Each row is a point. Examples show where two turns around zero, p and q, send a point. Where does a point land after both, in the order given? Backwards means that the second turn is done in reverse. Each puzzle has new turns, and all numbers are rounded.

Turn p:
[ 0.9 -1.9 -1.4] -> [-0.7 -2.0 -1.4]
[ 1.6  5.4 -0.8] -> [5.1 0.2 2.6]
[1.9 2.3 2.6] -> [0.6 0.2 3.9]
[ 1.9 -0.7 -3.6] -> [ 1.5 -3.3 -2.0]
[-6.4 -5.0  3.3] -> [-6.5  5.0 -3.1]
Turn q:
[ 5.7 -3.0 -2.5] -> [ 6.0  3.4 -0.5]
[-0.9 -3.5 -2.2] -> [-0.4  4.1  1.1]
[-1.6  2.8  6.3] -> [-3.2 -4.6 -4.3]
[-0.2 -0.5 -2.2] -> [0.4 1.2 1.9]
[-3.0  4.1  0.7] -> [-2.8 -4.0  1.6]
Where do these land?
p, then q: [ 2.5 -1.4  4.1] -> [-4.2 -0.2 -2.7]
p, then q backwards: [-1.1  1.0 -8.1] -> [6.9 0.2 4.5]
q, then p: [0.0 2.7 0.6] -> [-2.5 -0.8 -1.0]
q, then p: [-1.4 -2.2  3.4] -> [ 2.5  1.1 -3.3]

Turn p:
[ 0.9  0.9 -1.3  0.3] -> [-1.7  0.1 -0.7  0.5]
[ 0.6  2.2 -2.7  0.0] -> [-2.4  1.0 -1.7  1.6]
[ 3.6  0.3  2.0 -4.0] -> [-0.9  2.4 -0.7 -5.1]
[-1.8  0.6  2.8  5.3] -> [ 2.3 -5.6 -1.0  1.4]
[ 3.3  2.8 -0.3  3.6] -> [-3.5 -3.5 -2.6 -0.3]
[-7.6 -3.8  4.4 -5.3] -> [ 9.7  4.1  2.8 -0.4]
[ 1.1 -3.0 -4.9  0.0] -> [-3.6  1.6  3.8  2.1]
Turn q:
[-2.8 -3.7 -2.0  2.6] -> [-0.8  1.4  1.5  5.2]
[ 2.2 -1.4 -0.8 -3.4] -> [ 0.6  0.9  3.3 -2.7]
[-2.6  1.0 -3.6  4.3] -> [-3.5 -2.4 -0.8  4.5]
[-1.0  6.3  4.8 -4.0] -> [-0.7  1.4 -6.0 -6.5]
[ 4.3 -2.2  1.6  0.5] -> [ 4.5 -1.3  2.0 -0.6]
Where do these land?
p, then q: [ 0.2 -0.3 -1.4  4.7] -> [1.6 1.7 0.5 4.3]
q, then p: [-0.5 -2.1  2.7 -1.6] -> [-2.0  0.3 -3.0 -1.2]
p, then q: [ 4.9 -0.4  0.9 -3.2] -> [-3.0  3.5 -0.8 -3.7]
p, then q backwards: [-6.0 -4.7 -2.8  0.4] -> [ 0.8 -7.6 -1.4  2.4]
p, then q: [ 1.4  7.4  0.6 -0.3] -> [-6.1 -1.3  4.0  1.4]

Turn p:
[-2.2 -0.9  4.6  4.4  1.6 -1.3] -> [ 2.7 -5.1  2.8  2.9 -0.4  0.3]
[ 6.9  4.8 -0.7 -8.1  1.7 -1.4] -> [-4.1  3.8 -5.2 -4.1 -7.0  4.0]
[-2.7 -7.9 -3.3 -2.9  0.7 -2.3] -> [ 6.0  6.3 -1.3  3.5  1.8 -1.4]
[-2.3 -2.1 -0.2  4.3 -5.7  1.1] -> [ 1.6 -3.0  0.0 -0.6  5.6 -4.4]
[ 0.1  2.8 -1.7  0.5  1.3 -1.6] -> [-1.1  0.0  0.4 -1.0  0.7  3.5]
[-2.4  1.4  0.2 -0.7 -1.7  2.8] -> [-3.2 -0.4 -0.3  1.5  1.6 -1.9]
[2.6 2.0 1.1 2.5 2.1 2.5] -> [-1.8 -1.7  3.6 -2.2 -2.2  0.1]
Turn q:
[ 0.9  3.1 -3.3 -3.0  3.6  3.3] -> [-5.8 -0.3 -2.8 -0.2 -1.8 -2.9]
[-2.5 -1.7  1.7 -3.0 -4.4  2.8] -> [-0.1  4.5  1.6  4.9  0.7  1.1]
[-3.0 -4.9 -1.7  4.1 -5.4 -1.5] -> [ 4.6 -3.2  3.2  5.1  3.2  2.5]
[-1.1  3.7  1.4  2.7  4.4  0.7] -> [-2.1 -1.9 -0.9 -3.5 -4.1  2.5]
[-0.3 -4.6 -0.6 -2.5  0.1 -2.4] -> [ 3.8  0.6  0.5  1.9 -0.1 -3.9]
[ 3.4 -1.7  2.7  5.0  1.6 -2.5] -> [ 4.8 -2.0 -2.3 -4.1  0.9  2.4]
[3.3 5.4 2.8 3.3 0.4 5.0] -> [-4.4  1.2 -3.9 -3.5  0.8  5.9]
[-4.8  2.6 -5.2 -1.8  0.0 -1.7] -> [-3.8 -3.1  4.9  1.9 -1.5 -2.9]
[ 4.1 -2.0  2.2 -4.8 -0.4 -3.6] -> [ 3.1  4.4 -0.2 -2.5  2.1 -4.6]
Where do these land?
p, then q: [-2.0 -1.8  0.8 -2.7  5.5 -1.4] -> [-1.6 -0.7 -0.8 -0.9  2.9  5.8]
q, then p backwards: [-0.8 -1.0 -3.5 -0.2 -7.4  0.8] -> [-7.5  0.1 -1.9  2.7  0.7  1.1]
p, then q: [ 6.4 -2.5 -4.5 -0.2  0.9  2.7] -> [-3.6  5.8  3.5 -3.3  0.7 -2.4]
p, then q: [ 5.0  3.0 -1.1  1.3 -0.9 -3.7] -> [-2.4  3.6 -2.0  3.9  0.7 -3.6]
q, then p backwards: [-4.7 -3.0  4.9  4.7 -0.5  1.0] -> [ 0.2 -0.8  1.5  0.1  6.1 -6.2]
p, then q: [-0.4  4.4 -2.5 -0.2 -0.2  0.0] -> [-2.1  0.3 -0.1  2.6 -3.8  0.1]
p, then q: [-3.5  0.8  6.0 -2.6  2.7  0.6] -> [ 3.1 -3.7  1.2  2.6  2.5  5.1]

Turn p:
[-1.9 -0.9 -2.6  3.6 -4.0  2.0  1.3 -2.1] -> [-3.6 -1.9 -0.6 -0.5  0.5 -0.7 -5.4  1.9]
[-1.1  0.0 -4.2  4.7  3.3 -4.9  0.4 -1.3] -> [-2.5 -0.4  4.3 -3.4  1.2 -5.6  1.5  2.6]
[ 3.2  4.4  4.2 -5.8 -3.1  0.4 -0.5 -1.6] -> [ 4.4  5.1 -2.7  3.0  2.5  5.1 -0.1  0.5]
[-0.4 -3.5  2.7  1.0  4.0  1.6  3.5 -1.2] -> [-1.8 -3.0 -3.2 -2.5  1.9 -0.7  2.9 -3.4]
[-0.3 -1.8  4.6  4.3 -4.2 -1.9 -1.0  5.5] -> [-0.6  2.7 -2.2  3.9 -3.5 -5.5 -2.9 -4.2]
[-2.5  0.7  2.5 -4.3 -0.5 -3.4 -6.1  4.3] -> [ 1.6  5.5  3.9  2.5 -5.2  2.0  1.8 -3.2]
[-2.8  5.6  4.6  3.7  1.7 -0.9  4.2 -2.3] -> [-5.6  3.1 -3.6  2.4  4.4 -2.0  3.7  1.9]
[ 3.8 -2.6 -2.0  1.1  2.5  1.4 -3.1 -4.4] -> [ 2.3 -4.1  3.9 -1.4  4.6  0.4 -1.0 -1.5]
[-0.5 -3.3 -3.5 -1.6 -0.3  3.1  1.2  4.0] -> [ 1.1 -4.3 -1.2 -1.5 -5.3  1.0 -0.9  0.3]
[-2.5 -2.1 -3.8 -2.8 -2.8 -2.1  4.5  0.0] -> [-0.9  1.3 -2.0 -6.0 -3.2  0.9 -2.2  2.8]
[ 4.9  3.4 -2.4 -3.9  3.3  4.8 -4.5 -1.0] -> [ 5.6 -3.9  3.4  3.5  2.2  5.2  2.3  2.2]
Turn q:
[ 4.0  1.7 -4.2  0.6 -0.9 -0.7  1.9 -4.3] -> [ 0.9 -3.3 -1.1 -1.8  6.2  2.0  0.4  1.3]
[ 2.5 -1.7  4.6  1.7  1.2 -3.4  3.3 -1.2] -> [ 2.2  1.2  3.2 -1.9  2.0 -1.3 -4.7 -3.3]
[-1.6 -6.1  0.5 -2.3  2.0 -1.6 -1.5  3.6] -> [ 1.2  3.9 -2.7  4.7 -3.0 -0.2 -3.2 -1.3]
[ 3.0  6.0 -1.1 -3.0 -0.7  4.9  1.9 -1.2] -> [-0.8 -3.4  4.8  0.6  2.4  3.4  5.1  2.4]
[ 4.0  5.0 -2.8  1.5 -6.1  6.0  1.5  0.3] -> [-7.3 -4.5  2.4 -1.0  3.7  3.4  4.5  0.5]
[-4.1  0.1  2.1 -3.2 -2.9 -2.5 -3.4  2.1] -> [-1.2  0.7 -0.5  3.3 -3.1 -6.1  0.5  1.5]
[-0.4  0.4 -1.6  1.6 -0.8  4.1  3.2 -5.0] -> [-0.4 -4.8  0.7 -3.3  0.1  4.1 -1.3  2.2]
[-3.5 -4.2  2.2  1.4  4.8 -2.7 -7.4  2.2] -> [ 4.0  3.8 -5.3  0.9 -6.2 -3.3  0.3 -4.2]
[-3.9 -1.3  0.3  1.7  3.5 -4.2  0.5  3.4] -> [ 1.5  6.5 -1.7 -1.6 -2.1 -1.9 -1.8  0.7]
Where do these land?
p, then q: [ 0.8 -2.9 -0.5  3.8 -1.1 -2.5 -3.2  3.8] -> [ 0.6 -1.9 -0.7 -0.9  2.0 -6.2 -1.9 -2.2]
q, then p backwards: [ 1.7  1.5 -2.0 -7.5 -3.8 -0.1 -3.1 -3.5] -> [ 4.1  4.4 -0.8  4.7  3.6  5.2 -0.2  1.7]
q, then p: [-0.9  1.5 -0.5  4.0 -2.7  8.5  1.6  0.7] -> [-4.8 -1.1 -4.0 -0.7 -3.4  6.1 -2.4 -2.5]
q, then p backwards: [-3.6  2.6 -1.6 -5.1  2.0 -1.9  0.6 -8.2] -> [ 7.5  2.3 -7.1 -0.3  1.0  1.4  2.1  1.8]
p, then q: [-1.0 -8.7  2.0  3.4  1.8 -0.2 -1.0 -5.2] -> [ 8.6 -4.4 -1.4  1.8 -3.1 -1.7 -2.8  2.1]
q, then p: [ 3.6  2.0  1.6  2.7  2.9 -1.6 -1.7  4.3] -> [-1.1  2.0 -1.7 -0.7  5.4  1.9  2.5  3.5]
p, then q backwards: [ 1.3  1.9 -3.3  3.9  0.8 -1.4  3.4  0.0] -> [-3.1  2.9 -1.3 -1.1 -3.2 -3.2  0.2 -2.0]
p, then q backwards: [-3.1 -0.7  0.1 -0.4  1.7  0.2 -0.1  1.1] -> [-0.6  0.9  0.7  1.2 -0.9  2.7 -1.1  1.4]
p, then q: [-0.4  0.3  1.7 -8.8  0.7  1.5  2.9  3.9] -> [-5.6 -3.8  1.5  1.4  3.9  5.7  1.3  2.7]
p, then q: [ 1.6  2.5  2.5  4.1 -2.5 -2.4  0.5  3.1] -> [-0.2  2.5 -2.4 -3.9  3.5 -3.6  1.3 -0.2]

Turn p:
[ 2.7 -2.7 -0.7  0.0 -0.9  1.2 -1.8  3.1 -3.2] -> [-1.6  0.2 -1.6 -1.9  4.6  2.4 -0.3  0.2  2.2]
[ 2.6 -3.1 -3.0  4.5 -5.3 -2.6 -2.2  2.0  3.9] -> [ 1.1 -0.4 -5.4 -6.6  1.1 -0.1 -3.1  2.1 -3.8]
[ 0.0 -0.8 -4.6 -3.2 -0.1  1.0 -1.5 -3.9 -1.0] -> [-0.1 -1.8 -0.6  1.4  0.3  4.0  2.8 -3.2 -3.4]
[ 0.1  1.2  2.4 -0.7  2.4 -1.0  5.8 -2.3  3.2] -> [ 3.4  0.8  1.6  2.8 -1.5 -5.9  0.8 -1.5 -0.6]
[ 2.5 -0.5 -1.5  4.1 -0.7 -2.9 -2.3 -0.4 -3.9] -> [ 0.0 -1.5 -3.9  1.1  1.8  3.0 -4.8  1.1  0.5]
[-0.3 -0.5  6.5 -4.3 -1.8  1.4  3.1 -4.0  6.4] -> [ 2.8 -0.8 -0.5 -0.2 -4.1 -6.9  7.7  0.2  0.7]
[ 0.5 -0.7  1.7  0.1  3.8 -0.6  1.8  2.6 -3.8] -> [-1.2  0.1  2.3  2.5  3.5 -1.2 -2.2 -0.4  3.4]
[ 0.2  2.4 -1.0  4.5 -1.0  1.4 -4.2  0.8 -6.8] -> [-2.1  1.7 -2.0  2.0  0.5  6.9 -3.8  3.1  2.7]
[ 3.1  3.3 -4.0 -0.2 -4.2 -3.8 -4.5  3.6 -2.6] -> [ 1.8 -1.9 -1.6 -5.2 -0.3  6.6 -4.6 -1.5  2.1]
[-1.1  1.7  2.2 -1.2  4.2  4.7  3.4 -0.7  6.7] -> [-1.2  5.3  2.5  0.9 -3.2 -6.2  3.8 -2.5 -1.4]
[-8.3  0.6  1.6 -5.5  0.4  4.2  7.6 -3.1  3.1] -> [ 2.7  1.3  8.7  3.3 -2.4 -3.7  8.1  1.6 -3.7]
[-2.1 -0.9  0.3  2.0  3.2 -3.0 -5.3  2.1 -2.0] -> [-5.7 -3.0  0.3  0.0 -0.4  1.1 -4.4  1.0  1.1]
Turn q:
[-0.1 -1.4 -2.7 -3.0  1.3  5.0 -3.7 -2.5 -1.5] -> [ 3.2  1.7 -5.9  0.5 -3.3 -2.4  0.4  0.2 -1.3]
[ 1.0 -1.1  1.4  5.2 -0.5 -0.3 -1.2 -2.3 -1.0] -> [-0.3  1.6  0.1 -1.7  3.6  0.3  3.9 -0.8 -2.0]
[-2.2 -1.8  0.6  1.7 -2.6 -4.0 -1.3  1.3 -1.8] -> [-1.0 -0.6  0.9  2.4  3.1  1.5  3.0  2.8  2.1]
[-3.7 -3.8 -0.7  3.0  1.1  1.6  1.9 -0.7  1.3] -> [ 3.4 -1.3 -0.1 -4.0 -0.1  3.1  2.4  1.5  0.5]
[ 4.2  0.7 -8.0 -5.1  1.5  3.0  1.9 -4.8  0.4] -> [ 7.0  3.0 -2.3 -0.5 -1.3 -5.6 -6.9 -1.0 -0.9]
[-3.7  2.8  2.0  5.8 -3.7 -1.7 -1.7  2.4  1.3] -> [-1.5  0.6  4.8  2.6  0.4  4.2  5.8 -1.3  0.4]
[ 2.3  2.2  1.3  0.2  0.2 -1.1  0.1  6.9 -1.9] -> [-4.2 -1.9 -0.1  4.0  1.1  3.8 -2.9 -1.7 -1.0]
[ 5.9  0.1  9.2 -8.9 -4.0 -0.6  4.4  3.7  3.8] -> [-9.8 -4.1 -0.2 -1.9 -1.6 -3.6 -5.8 -5.3  8.3]
[-1.5 -1.2 -5.0  0.1  6.2 -0.2 -2.1 -4.3  2.4] -> [ 4.2  4.6 -0.5 -3.2 -2.4 -0.6 -1.3  5.2 -3.5]
[-2.1  3.4  1.9  1.0  0.4 -1.6  1.7  0.3 -3.0] -> [-1.1 -3.6  3.0  1.8  0.4 -0.6  1.2  0.5 -2.5]
Where do these land?
q, then p: [ 4.5  0.1 -5.3 -1.3  3.2 -1.9 -0.3 -1.2  1.9] -> [-2.5 -0.3 -1.0 -1.2 -3.6  4.0 -2.8 -2.7  4.0]
p, then q: [-0.2  4.1 -1.1 -5.5  4.5 -1.4 -0.3 -0.6  2.9] -> [-0.3  0.0  1.6 -3.0  1.8 -5.8  4.8 -0.7  2.6]
q, then p: [-1.2  6.2  2.8 -3.1  4.1 -1.5 -4.3 -1.0  5.9] -> [ 3.7 -2.0  2.8 -2.8 -4.6  3.2  0.5  7.3  3.4]
q, then p: [ 2.5  3.9  6.9 -1.7  1.8 -0.3 -6.8 -2.7  2.6] -> [ 4.6 -3.3  6.6  1.2 -4.4  2.9 -1.4  5.1 -1.4]
p, then q backwards: [-0.4 -4.4 -1.2 -0.3 -3.3 -1.9  2.7  3.3 -5.6] -> [-0.3 -4.1 -2.2  3.3 -0.1 -4.8  4.6  0.6 -2.9]
p, then q: [-1.7  1.0  1.3 -3.0  4.3 -0.7 -1.7 -6.8  4.5] -> [ 3.7 -2.1  2.9 -0.3  6.4 -1.8  4.8  0.5  3.2]
p, then q: [-1.4 -1.7 -0.3  4.5 -5.0  3.9  0.1  3.3 -1.5] -> [-1.5 -2.1 -0.7  3.8 -4.4  3.3 -4.4 -1.4 -2.1]
q, then p: [-2.8 -2.9 -0.2  6.8 -4.6 -2.4  1.4  1.8 -2.7] -> [-1.5  5.3  0.8  3.9  3.4 -6.2  1.2 -2.1  0.0]
p, then q backwards: [ 0.6 -2.3 -2.4 -1.0 -5.6  0.8  3.7  0.2 -0.5] -> [-1.6 -3.0 -3.1  4.9  1.1  0.2  1.2 -2.7 -1.8]
p, then q backwards: [-1.9  2.0  0.8  2.3 -1.4  3.8 -3.9  0.3 -6.2] -> [-2.2 -2.8 -0.4  0.5  0.2 -3.7 -3.5  6.2  2.4]
p, then q: [ 2.3  0.1 -0.6  2.5 -0.4  1.1  6.8  1.4 -4.0] -> [-3.8  3.5  0.8 -0.9  0.1  1.4 -2.7 -1.6 -6.1]
q, then p: [-0.5 -6.1 -0.8 -0.2  2.4  0.6  2.5  2.0  2.6] -> [-2.6  1.5  0.8 -4.0  0.7  1.2  4.2 -4.1 -0.4]
